Rows are points. Each copy is the shape, with its points in the same order, turned, moved and blurred by noise. Say if it was mirrored as well.
In the rows, 128 means zero.

Shape:
131, 136
137, 119
196, 101
99, 193
138, 98
63, 202
160, 91
Copy 1 (7 x 2):
108, 134
117, 123
181, 123
57, 175
126, 101
17, 177
151, 105
Copy 1 is: only turned
Copy 2, 7 rows:
136, 115
140, 98
188, 67
125, 184
131, 82
99, 205
151, 66
Copy 2 is: only turned

Shape:
83, 103, 125, 48
79, 112, 58, 107
126, 162, 144, 132
36, 104, 151, 132
106, 69, 100, 76
194, 129, 153, 109
97, 141, 121, 115
214, 159, 141, 136
Copy 1 (8 x 4):
77, 124, 140, 33
111, 129, 65, 49
131, 148, 144, 123
172, 154, 140, 25
100, 83, 111, 49
110, 87, 150, 159
120, 151, 123, 81
112, 108, 140, 199
Copy 1 is: mirrored
Copy 2:
104, 92, 60, 62
78, 60, 140, 54
128, 159, 142, 111
46, 113, 85, 137
126, 56, 74, 83
196, 141, 125, 117
97, 132, 124, 95
202, 155, 161, 119
Copy 2 is: mirrored
Copy 3:
128, 71, 170, 40
136, 54, 125, 129
154, 160, 161, 106
51, 108, 166, 114
119, 82, 116, 52
185, 190, 130, 66
137, 112, 174, 108
206, 207, 127, 96
Copy 3 is: mirrored

Shape, 11 rows:
123, 131, 79, 95, 155, 144
31, 148, 133, 97, 161, 114
147, 80, 124, 91, 163, 127
150, 158, 87, 65, 119, 122
80, 128, 73, 137, 164, 111
162, 149, 130, 143, 125, 115
141, 141, 151, 137, 167, 151
159, 81, 139, 179, 127, 109
99, 139, 88, 165, 67, 158
147, 128, 149, 145, 31, 180
113, 140, 144, 185, 140, 136
Copy 1 (11 x 6):
116, 141, 85, 59, 144, 150
46, 142, 135, 49, 169, 100
133, 70, 101, 55, 154, 144
155, 157, 99, 53, 96, 129
76, 138, 68, 92, 165, 119
159, 124, 118, 129, 134, 121
147, 115, 140, 106, 185, 153
138, 57, 97, 154, 151, 125
74, 139, 102, 151, 97, 170
126, 108, 166, 154, 62, 193
101, 120, 130, 152, 172, 140
Copy 1 is: only turned
Copy 2 (11 x 6):
124, 132, 107, 100, 158, 132
50, 164, 181, 100, 146, 116
142, 70, 141, 123, 155, 124
152, 132, 106, 53, 122, 121
85, 156, 107, 126, 161, 93
164, 137, 131, 133, 95, 108
155, 141, 158, 148, 130, 145
141, 91, 124, 189, 94, 92
93, 156, 72, 142, 67, 140
133, 114, 100, 135, 16, 176
123, 164, 146, 179, 104, 113
Copy 2 is: only turned
Copy 3 (11 x 6):
92, 136, 81, 105, 169, 152
7, 133, 129, 101, 139, 102
115, 76, 100, 101, 184, 129
126, 152, 79, 67, 131, 142
54, 143, 72, 141, 175, 106
143, 136, 117, 144, 134, 114
113, 124, 152, 145, 165, 140
142, 78, 99, 184, 151, 94
84, 135, 66, 179, 81, 152
137, 92, 104, 164, 43, 172
94, 128, 134, 188, 138, 113
Copy 3 is: only turned
Copy 4, 11 rows:
153, 106, 82, 122, 124, 171
76, 81, 152, 133, 94, 183
168, 87, 118, 91, 160, 128
185, 123, 94, 104, 77, 162
113, 87, 95, 173, 122, 161
173, 162, 128, 148, 123, 126
147, 151, 146, 132, 161, 159
150, 141, 125, 150, 164, 70
93, 181, 64, 142, 98, 119
117, 227, 95, 79, 104, 90
112, 167, 138, 169, 150, 134
Copy 4 is: mirrored

Shape, 15 rows:
142, 118, 68, 180, 86, 128, 163, 69, 198
136, 102, 136, 73, 67, 106, 139, 81, 138
168, 110, 98, 77, 121, 130, 132, 182, 173
154, 153, 115, 100, 84, 138, 81, 69, 144
128, 124, 99, 50, 122, 173, 84, 70, 134
113, 106, 100, 131, 140, 125, 195, 111, 129
146, 118, 148, 128, 145, 141, 91, 173, 214
84, 162, 169, 85, 119, 162, 68, 187, 37
189, 92, 111, 94, 186, 105, 157, 111, 164
90, 119, 107, 160, 190, 112, 139, 57, 86
144, 87, 95, 99, 69, 179, 151, 187, 108
114, 83, 132, 69, 123, 173, 134, 143, 112
104, 38, 104, 107, 152, 110, 73, 188, 180
198, 128, 157, 95, 174, 95, 140, 119, 97
159, 142, 158, 142, 81, 169, 68, 119, 138
Copy 1, 15 rows:
132, 140, 73, 134, 76, 113, 159, 41, 192
144, 99, 124, 35, 69, 82, 153, 115, 135
183, 123, 104, 76, 139, 147, 132, 174, 178
177, 154, 124, 57, 66, 114, 105, 77, 120
156, 143, 117, 7, 107, 157, 115, 79, 104
101, 117, 92, 110, 138, 115, 180, 113, 130
161, 126, 151, 110, 153, 146, 67, 134, 201
97, 165, 166, 63, 88, 159, 74, 209, 42
195, 85, 113, 96, 182, 116, 154, 99, 138
87, 130, 102, 125, 153, 101, 132, 56, 56
136, 110, 93, 89, 75, 193, 155, 191, 136
110, 99, 132, 54, 124, 175, 146, 150, 114
119, 71, 76, 72, 161, 154, 46, 146, 179
196, 100, 166, 112, 155, 93, 143, 136, 84
161, 145, 167, 98, 57, 153, 83, 108, 142
Copy 1 is: only turned
Copy 2, 15 rows:
156, 150, 130, 208, 109, 201, 155, 79, 135
134, 124, 216, 117, 104, 155, 138, 107, 99
174, 96, 150, 109, 132, 181, 137, 197, 143
159, 162, 179, 122, 126, 186, 70, 100, 101
142, 114, 156, 65, 130, 199, 78, 93, 90
128, 130, 108, 130, 123, 139, 188, 116, 104
167, 105, 136, 129, 154, 148, 90, 160, 206
113, 159, 125, 35, 88, 72, 39, 189, 93
182, 93, 142, 122, 199, 153, 169, 134, 110
98, 137, 84, 137, 169, 108, 128, 68, 61
178, 107, 125, 94, 37, 152, 136, 179, 110
149, 87, 135, 59, 94, 130, 127, 135, 112
118, 19, 126, 142, 138, 140, 88, 178, 157
188, 139, 158, 100, 197, 100, 139, 153, 78
190, 159, 158, 125, 101, 133, 46, 118, 138
Copy 2 is: mirrored
Copy 3, 15 rows:
138, 122, 91, 179, 87, 149, 124, 65, 196
115, 121, 148, 73, 71, 103, 134, 95, 153
183, 110, 110, 74, 140, 122, 112, 166, 195
155, 152, 134, 80, 76, 140, 79, 89, 125
135, 126, 104, 37, 93, 166, 76, 92, 132
105, 102, 100, 118, 142, 126, 164, 101, 152
165, 127, 178, 119, 155, 155, 71, 177, 186
107, 136, 134, 73, 111, 129, 93, 229, 35
158, 99, 121, 91, 193, 96, 120, 96, 177
54, 101, 97, 143, 164, 120, 95, 73, 84
154, 66, 80, 78, 81, 141, 154, 190, 137
114, 67, 132, 52, 128, 152, 134, 158, 131
122, 43, 139, 108, 137, 114, 38, 195, 210
171, 130, 150, 81, 179, 74, 118, 101, 95
183, 137, 164, 126, 88, 177, 81, 144, 115
Copy 3 is: only turned
Copy 4, 15 rows:
148, 137, 116, 193, 122, 105, 170, 56, 164
138, 118, 152, 94, 85, 87, 148, 88, 91
193, 98, 119, 104, 114, 121, 115, 170, 160
166, 137, 150, 118, 110, 110, 77, 70, 104
159, 115, 117, 61, 138, 141, 66, 62, 99
129, 122, 117, 133, 174, 114, 175, 128, 121
158, 82, 175, 147, 139, 156, 90, 149, 194
96, 165, 163, 89, 145, 139, 27, 203, 43
218, 72, 153, 120, 180, 112, 164, 135, 143
120, 123, 145, 152, 239, 86, 130, 94, 69
157, 126, 65, 123, 87, 151, 127, 191, 106
135, 100, 126, 79, 141, 165, 115, 156, 91
126, 21, 113, 130, 137, 107, 77, 168, 161
215, 122, 184, 110, 163, 98, 126, 160, 83
156, 130, 165, 160, 86, 157, 63, 115, 113
Copy 4 is: only turned

Shape (15 x 11):
182, 136, 132, 142, 90, 152, 172, 229, 75, 106, 175
123, 138, 134, 171, 104, 144, 95, 140, 138, 111, 96
161, 129, 117, 129, 81, 115, 75, 119, 157, 140, 60
121, 189, 100, 168, 105, 138, 137, 107, 87, 174, 67
130, 134, 173, 88, 116, 115, 141, 125, 123, 188, 128
176, 121, 68, 120, 148, 56, 116, 134, 143, 147, 121
141, 121, 107, 137, 94, 92, 167, 146, 137, 142, 52
91, 135, 141, 163, 84, 139, 140, 136, 78, 26, 147
119, 103, 238, 171, 109, 104, 116, 187, 140, 122, 87
197, 128, 90, 171, 197, 100, 170, 140, 120, 35, 109
75, 144, 127, 118, 157, 91, 139, 136, 114, 97, 127
117, 146, 166, 149, 126, 145, 144, 148, 125, 69, 155
136, 169, 107, 154, 164, 111, 156, 140, 171, 122, 93
130, 140, 173, 154, 78, 95, 145, 124, 136, 150, 143
89, 88, 115, 173, 99, 149, 172, 148, 100, 125, 104
Copy 1:
209, 194, 172, 130, 86, 163, 154, 171, 92, 99, 134
146, 126, 143, 154, 117, 87, 82, 106, 120, 78, 104
167, 85, 124, 131, 111, 83, 82, 118, 170, 101, 52
147, 154, 117, 123, 101, 67, 101, 79, 100, 167, 58
128, 107, 185, 100, 123, 115, 140, 116, 161, 166, 117
166, 106, 80, 152, 164, 106, 156, 168, 169, 141, 86
171, 108, 114, 115, 84, 48, 155, 131, 141, 117, 90
92, 176, 130, 152, 77, 136, 145, 105, 82, 33, 119
131, 102, 240, 159, 94, 47, 120, 151, 129, 72, 130
182, 169, 95, 165, 193, 86, 211, 132, 108, 42, 85
78, 149, 115, 124, 145, 84, 151, 135, 126, 102, 133
125, 175, 167, 145, 130, 120, 139, 106, 124, 65, 148
167, 160, 107, 136, 160, 41, 139, 111, 153, 106, 119
133, 133, 175, 168, 87, 102, 140, 110, 165, 132, 124
147, 107, 122, 140, 75, 86, 146, 104, 65, 107, 143
Copy 1 is: mirrored
Copy 2:
178, 103, 94, 182, 103, 177, 143, 173, 43, 100, 191
124, 135, 142, 173, 96, 135, 72, 102, 106, 132, 115
152, 127, 135, 117, 66, 93, 56, 110, 115, 147, 86
121, 167, 105, 136, 81, 137, 119, 61, 55, 188, 98
149, 126, 156, 113, 111, 110, 142, 134, 123, 198, 162
153, 95, 46, 131, 127, 58, 105, 116, 123, 149, 118
124, 125, 92, 137, 52, 104, 142, 133, 108, 147, 81
71, 128, 141, 173, 94, 160, 116, 93, 81, 51, 183
124, 143, 208, 212, 92, 92, 117, 178, 109, 133, 120
137, 79, 71, 178, 177, 114, 156, 89, 87, 47, 83
64, 143, 106, 143, 148, 114, 131, 118, 120, 128, 153
116, 132, 148, 177, 135, 160, 128, 113, 117, 88, 166
133, 148, 78, 162, 140, 129, 133, 99, 139, 138, 84
151, 141, 143, 169, 71, 101, 136, 101, 126, 148, 173
73, 89, 119, 184, 62, 164, 133, 116, 93, 147, 130
Copy 2 is: only turned
Copy 3, 15 rows:
198, 150, 106, 155, 91, 143, 125, 249, 61, 60, 141
156, 137, 134, 153, 118, 149, 64, 141, 131, 122, 82
169, 124, 109, 132, 65, 124, 72, 109, 145, 179, 69
132, 207, 129, 145, 121, 139, 122, 120, 65, 161, 69
140, 144, 144, 96, 108, 130, 153, 155, 106, 177, 135
188, 125, 84, 137, 112, 51, 136, 118, 157, 125, 119
123, 129, 97, 135, 87, 110, 139, 169, 126, 154, 57
122, 150, 145, 130, 90, 190, 99, 165, 110, 14, 112
119, 95, 226, 134, 103, 132, 77, 202, 132, 145, 95
211, 106, 111, 167, 160, 108, 152, 145, 146, 26, 43
105, 140, 131, 102, 157, 117, 107, 145, 119, 80, 102
149, 148, 158, 121, 124, 166, 105, 176, 139, 64, 114
165, 165, 112, 129, 164, 117, 119, 153, 166, 120, 57
129, 161, 172, 130, 75, 131, 135, 171, 142, 134, 132
94, 124, 112, 175, 120, 177, 131, 170, 93, 108, 102
Copy 3 is: only turned
Copy 4, 15 rows:
178, 106, 113, 197, 60, 141, 113, 203, 90, 130, 188
117, 125, 145, 137, 136, 147, 87, 148, 136, 104, 101
138, 132, 128, 62, 143, 135, 90, 166, 159, 120, 82
115, 192, 132, 130, 164, 154, 120, 168, 82, 163, 80
132, 108, 144, 118, 126, 139, 150, 126, 140, 210, 136
171, 138, 76, 111, 179, 63, 113, 157, 157, 142, 137
137, 125, 91, 110, 134, 110, 161, 178, 119, 121, 70
88, 124, 173, 165, 104, 140, 126, 140, 79, 47, 175
114, 37, 185, 158, 90, 114, 102, 140, 139, 136, 70
226, 147, 123, 190, 162, 70, 130, 133, 114, 43, 129
100, 141, 121, 158, 131, 87, 135, 83, 111, 118, 141
128, 121, 169, 186, 105, 139, 125, 124, 132, 91, 156
149, 171, 115, 177, 150, 106, 134, 131, 166, 120, 85
103, 104, 175, 143, 136, 123, 144, 176, 148, 154, 133
98, 90, 99, 169, 145, 170, 142, 153, 82, 107, 113
Copy 4 is: mirrored
